Each row is a point. The last column is the point's height on a tilted bowl or saddle (a function of degree 2), plus a little noise. Count its main directions that bend up, bend down and stay straight.

Points (12 x 3):
-.16 .40 -.08

.27 .04 .03

-.09 .04 .00

.07 -.65 -.80

.07 .06 .06

-.39 .19 -.24

.03 .25 .08

-.09 .20 .04

-.04 .36 .03

-.22 .58 -.25

.20 .12 .07

-.21 -.15 -.20
Directions: 0 up, 2 down, 0 straight

Points (17 x 4):
-.04 -.33 .06 -.21

.21 -.26 -.41 .06

.17 .16 -.08 .15

-.30 .06 -.26 -.03

-.05 .38 .67 .62

-.10 -.42 -.49 .07

-.04 -.12 -.25 -.03

-.43 -.32 .00 -.22

-.06 .27 .06 .28

.01 .43 .05 .50

.23 .44 .17 .55

-.05 -.05 -.01 -.04

-.13 -.52 -.26 -.02

.23 -.05 -.01 -.02

.11 -.18 .05 -.14

.26 -.02 -.60 .08

.30 .05 .10 .02
Directions: 1 up, 1 down, 1 straight

Points (15 x 4):
-.21 .33 .12 -.38

-.23 -.20 -.37 .20

-.21 -.01 .46 -.38

.13 .00 -.02 -.04

.42 -.03 .25 .36

.09 .07 .29 .06

-.35 -.18 -.15 .10

.29 .01 .21 .22

.06 -.38 .22 -.27

.02 -.33 .05 -.19

-.52 -.05 -.21 .20

-.18 .09 -.33 -.05

.49 .32 .17 .50

.01 -.05 -.24 -.08

-.05 .21 -.73 -.34
Directions: 1 up, 2 down, 0 straight

Points (18 x 4):
.16 -.03 .25 -.11

-.07 .38 .03 -.24

-.22 .32 .08 -.35

.05 .21 .58 -.26

-.74 .04 -.17 -.67

.09 .68 -.12 -.47

.21 -.05 -.02 .00

-.16 -.12 .37 -.39

-.11 -.05 -.28 -.03

.01 .02 -.33 .04

.07 .12 -.18 -.01

.24 -.34 -.22 -.08

.26 .05 .19 -.02

.65 -.10 .32 -.14

-.06 .22 -.14 -.11

.17 .20 .11 -.06

-.04 -.28 .23 -.31

.29 -.06 .41 -.14
Directions: 0 up, 2 down, 1 straight

Points (24 x 5):
-.25 .16 -.15 .03 .18

-.19 .18 .06 -.09 .25

.21 -.31 .31 .19 .34

-.05 -.12 -.01 -.08 .14

-.09 .16 -.35 -.38 .18

.06 .16 .04 -.24 .22

.42 -.05 .11 .08 .18

.35 .43 -.28 -.02 .21

.59 .28 .30 .38 .34

-.75 .32 .15 -.17 .33

.11 -.12 .18 -.02 .25

.42 -.02 .11 -.08 .18

-.12 -.19 .06 .16 .14

.44 -.17 -.08 .38 .09

.17 .39 .17 -.25 .30

.04 -.04 .23 .26 .31

-.16 .02 -.12 .20 .13

-.13 -.38 -.16 .16 -.01

.16 -.51 -.18 .38 .00

.19 .01 -.17 -.41 .16

.14 .12 .24 -.19 .29

-.66 -.23 -.14 .06 -.15

-.09 .42 -.44 .18 .36

-.13 -.27 .65 .34 .67
Directions: 2 up, 1 down, 1 straight

Points (24 x 5):
-.07 .53 .31 .10 .38

-.16 .28 .22 -.67 .31

-.04 -.10 .36 -.34 -.20

-.08 -.19 -.12 .41 .21

.01 .03 .46 .05 -.16

.35 .03 .44 -.34 -.52

.01 .64 -.09 -.04 .49

-.11 .47 .15 -.37 .33

-.04 -.35 -.33 -.42 .15

.25 .15 .20 -.31 -.20

-.06 .24 -.11 .40 .31

-.13 -.03 -.19 .06 .07

-.07 .44 -.02 -.06 .30

.41 -.05 .19 .25 -.14

-.06 -.23 -.07 -.21 -.02

.10 -.21 .10 .09 -.11

.07 .44 -.12 .18 .32

.34 -.28 -.17 .25 .05

.04 -.22 -.64 -.01 .10

-.02 -.28 -.06 -.09 -.03

-.16 -.16 .08 .12 .07

-.06 .00 -.08 .35 .18

.33 .14 -.23 .58 .41

-.19 .20 -.39 -.32 .25
Directions: 3 up, 1 down, 0 straight

Points (48 x 7):
-.10 -.08 -.03 -.43 -.18 .17 .16

.47 .22 .20 -.15 -.39 .22 .33

-.21 .24 .28 .16 .20 -.35 -.11

.03 .42 -.29 .02 .24 -.58 .61

.04 .36 -.16 -.18 .12 -.06 .11

-.26 .26 -.08 .45 -.09 -.27 -.27

-.31 .10 -.06 .22 .06 -.27 -.10

-.11 .01 .09 -.03 .09 .42 .01

.00 .22 -.15 .07 .63 -.11 -.04

-.03 .34 .06 .57 .05 .28 -.34

-.05 .41 .35 -.10 -.04 -.16 -.03

-.27 -.28 .14 -.44 -.16 -.09 -.04

.19 .43 .11 .48 .17 -.14 .17

.28 .34 -.06 .00 -.08 .07 .29

-.09 .09 -.10 -.16 -.44 .25 .32

.08 -.11 .07 -.17 .20 -.57 .36

.14 -.26 .16 -.11 -.05 .16 .00

-.20 .23 -.26 -.43 -.36 .26 .33

-.30 -.04 -.09 -.21 -.40 -.11 .16

-.39 -.25 .14 .43 .08 .21 -.41

-.51 .04 .32 .10 .28 -.59 -.33

-.15 -.06 .13 .04 .10 .01 -.03

.33 -.22 .31 .12 .43 .26 -.11

-.12 .35 -.43 -.32 .00 -.07 .02

-.34 -.03 .38 .10 -.14 -.25 -.22

.16 .38 -.07 -.41 -.02 -.02 .14

-.46 .24 -.34 -.42 -.17 .28 -.02

-.07 -.03 .15 .19 -.07 .39 .01

-.26 .38 -.07 -.31 .49 .11 -.63

-.30 .25 .02 -.17 -.55 -.18 .16

-.25 -.24 -.11 -.06 -.14 .35 .03

.56 -.14 .16 .39 -.06 -.46 .45

.01 -.44 -.37 -.13 -.05 -.30 .18

-.55 .18 -.05 .52 .01 .40 -.80

-.67 -.63 .01 -.36 -.04 .29 .01

-.05 .26 .19 .10 .14 .06 -.02

.13 -.12 -.09 .41 .22 -.02 .06

-.22 .12 -.03 -.13 -.43 -.23 .17

-.05 -.13 .57 .15 .24 .41 -.09

-.02 -.20 .12 -.14 .04 .16 .00

.11 .12 -.27 -.23 -.12 .17 .18

-.15 .33 .03 .30 -.04 -.11 -.11

.07 -.10 -.18 .17 -.22 -.47 .34

-.03 -.17 -.09 .50 -.48 -.53 -.26

.21 -.07 -.01 -.04 -.02 .59 .08

.05 .31 -.40 -.29 .25 .02 -.04

.01 -.37 .11 .49 -.04 .38 -.40

-.21 .05 -.18 .17 .04 -.23 .03
Directions: 1 up, 3 down, 2 straight

Points (42 x 7):
-.05 -.16 .15 .03 .15 .40 .11

.09 -.34 -.33 .12 -.08 .55 .29

-.02 -.34 .27 -.08 .08 .00 .18

-.14 .12 .01 .06 -.22 -.26 -.05

-.94 .22 .10 .01 .09 -.40 .14

.11 .47 -.26 -.51 .03 .29 -.40

.16 -.06 -.19 .08 .04 .04 .16

-.09 -.27 -.06 .03 -.15 -.20 .10

.09 .20 -.21 -.36 -.34 .00 .00

-.11 -.01 .03 -.09 -.02 .02 .02

.03 .02 -.16 -.25 -.30 -.08 .10

.22 .14 -.38 .06 -.04 .30 .28

.07 .04 .43 -.17 -.21 -.09 -.08

.13 .21 -.05 -.11 -.16 .59 .13

.36 -.27 .07 .05 -.34 -.18 .60

.01 -.28 -.08 -.61 -.12 -.22 .13

.09 .36 -.13 -.03 -.03 -.47 -.05

.41 .02 .53 .47 .14 .35 .50

-.29 .09 -.14 .16 .00 -.10 -.05

-.16 -.32 .13 -.46 -.17 -.21 .05

-.42 -.01 .22 -.35 -.12 .08 .20

.00 -.13 .00 .14 -.12 .40 .36

.02 -.06 .22 .16 -.19 .00 .15

-.15 -.07 -.03 .13 .14 -.03 -.10

-.02 -.19 .02 .28 .31 .45 -.07

.07 .28 -.23 -.15 .46 -.05 -.30

.18 -.22 .31 .06 -.19 -.34 .20

-.55 -.08 .22 .31 -.11 -.14 -.15

-.19 -.15 -.21 .09 .12 -.13 -.08

.07 -.20 -.26 .35 -.04 .10 .36

.15 .07 -.28 .09 -.07 .02 .27

.13 -.06 -.11 -.05 -.41 -.12 .30

-.02 -.37 -.03 -.42 -.02 .31 -.24

.00 -.12 -.63 -.05 -.39 -.14 .78

.19 -.54 .05 -.20 .05 -.09 .32

-.25 .22 .18 -.05 -.23 .35 .35

-.11 .03 .35 .02 .23 -.44 -.13

.08 -.25 .02 .05 -.27 -.21 .26

-.03 -.16 -.08 .26 -.24 -.12 .25

-.07 .21 -.38 .26 .21 .05 -.13

.09 .40 .14 -.06 -.07 -.15 -.30

.17 .39 -.11 .08 .04 .06 -.11
Directions: 3 up, 3 down, 0 straight
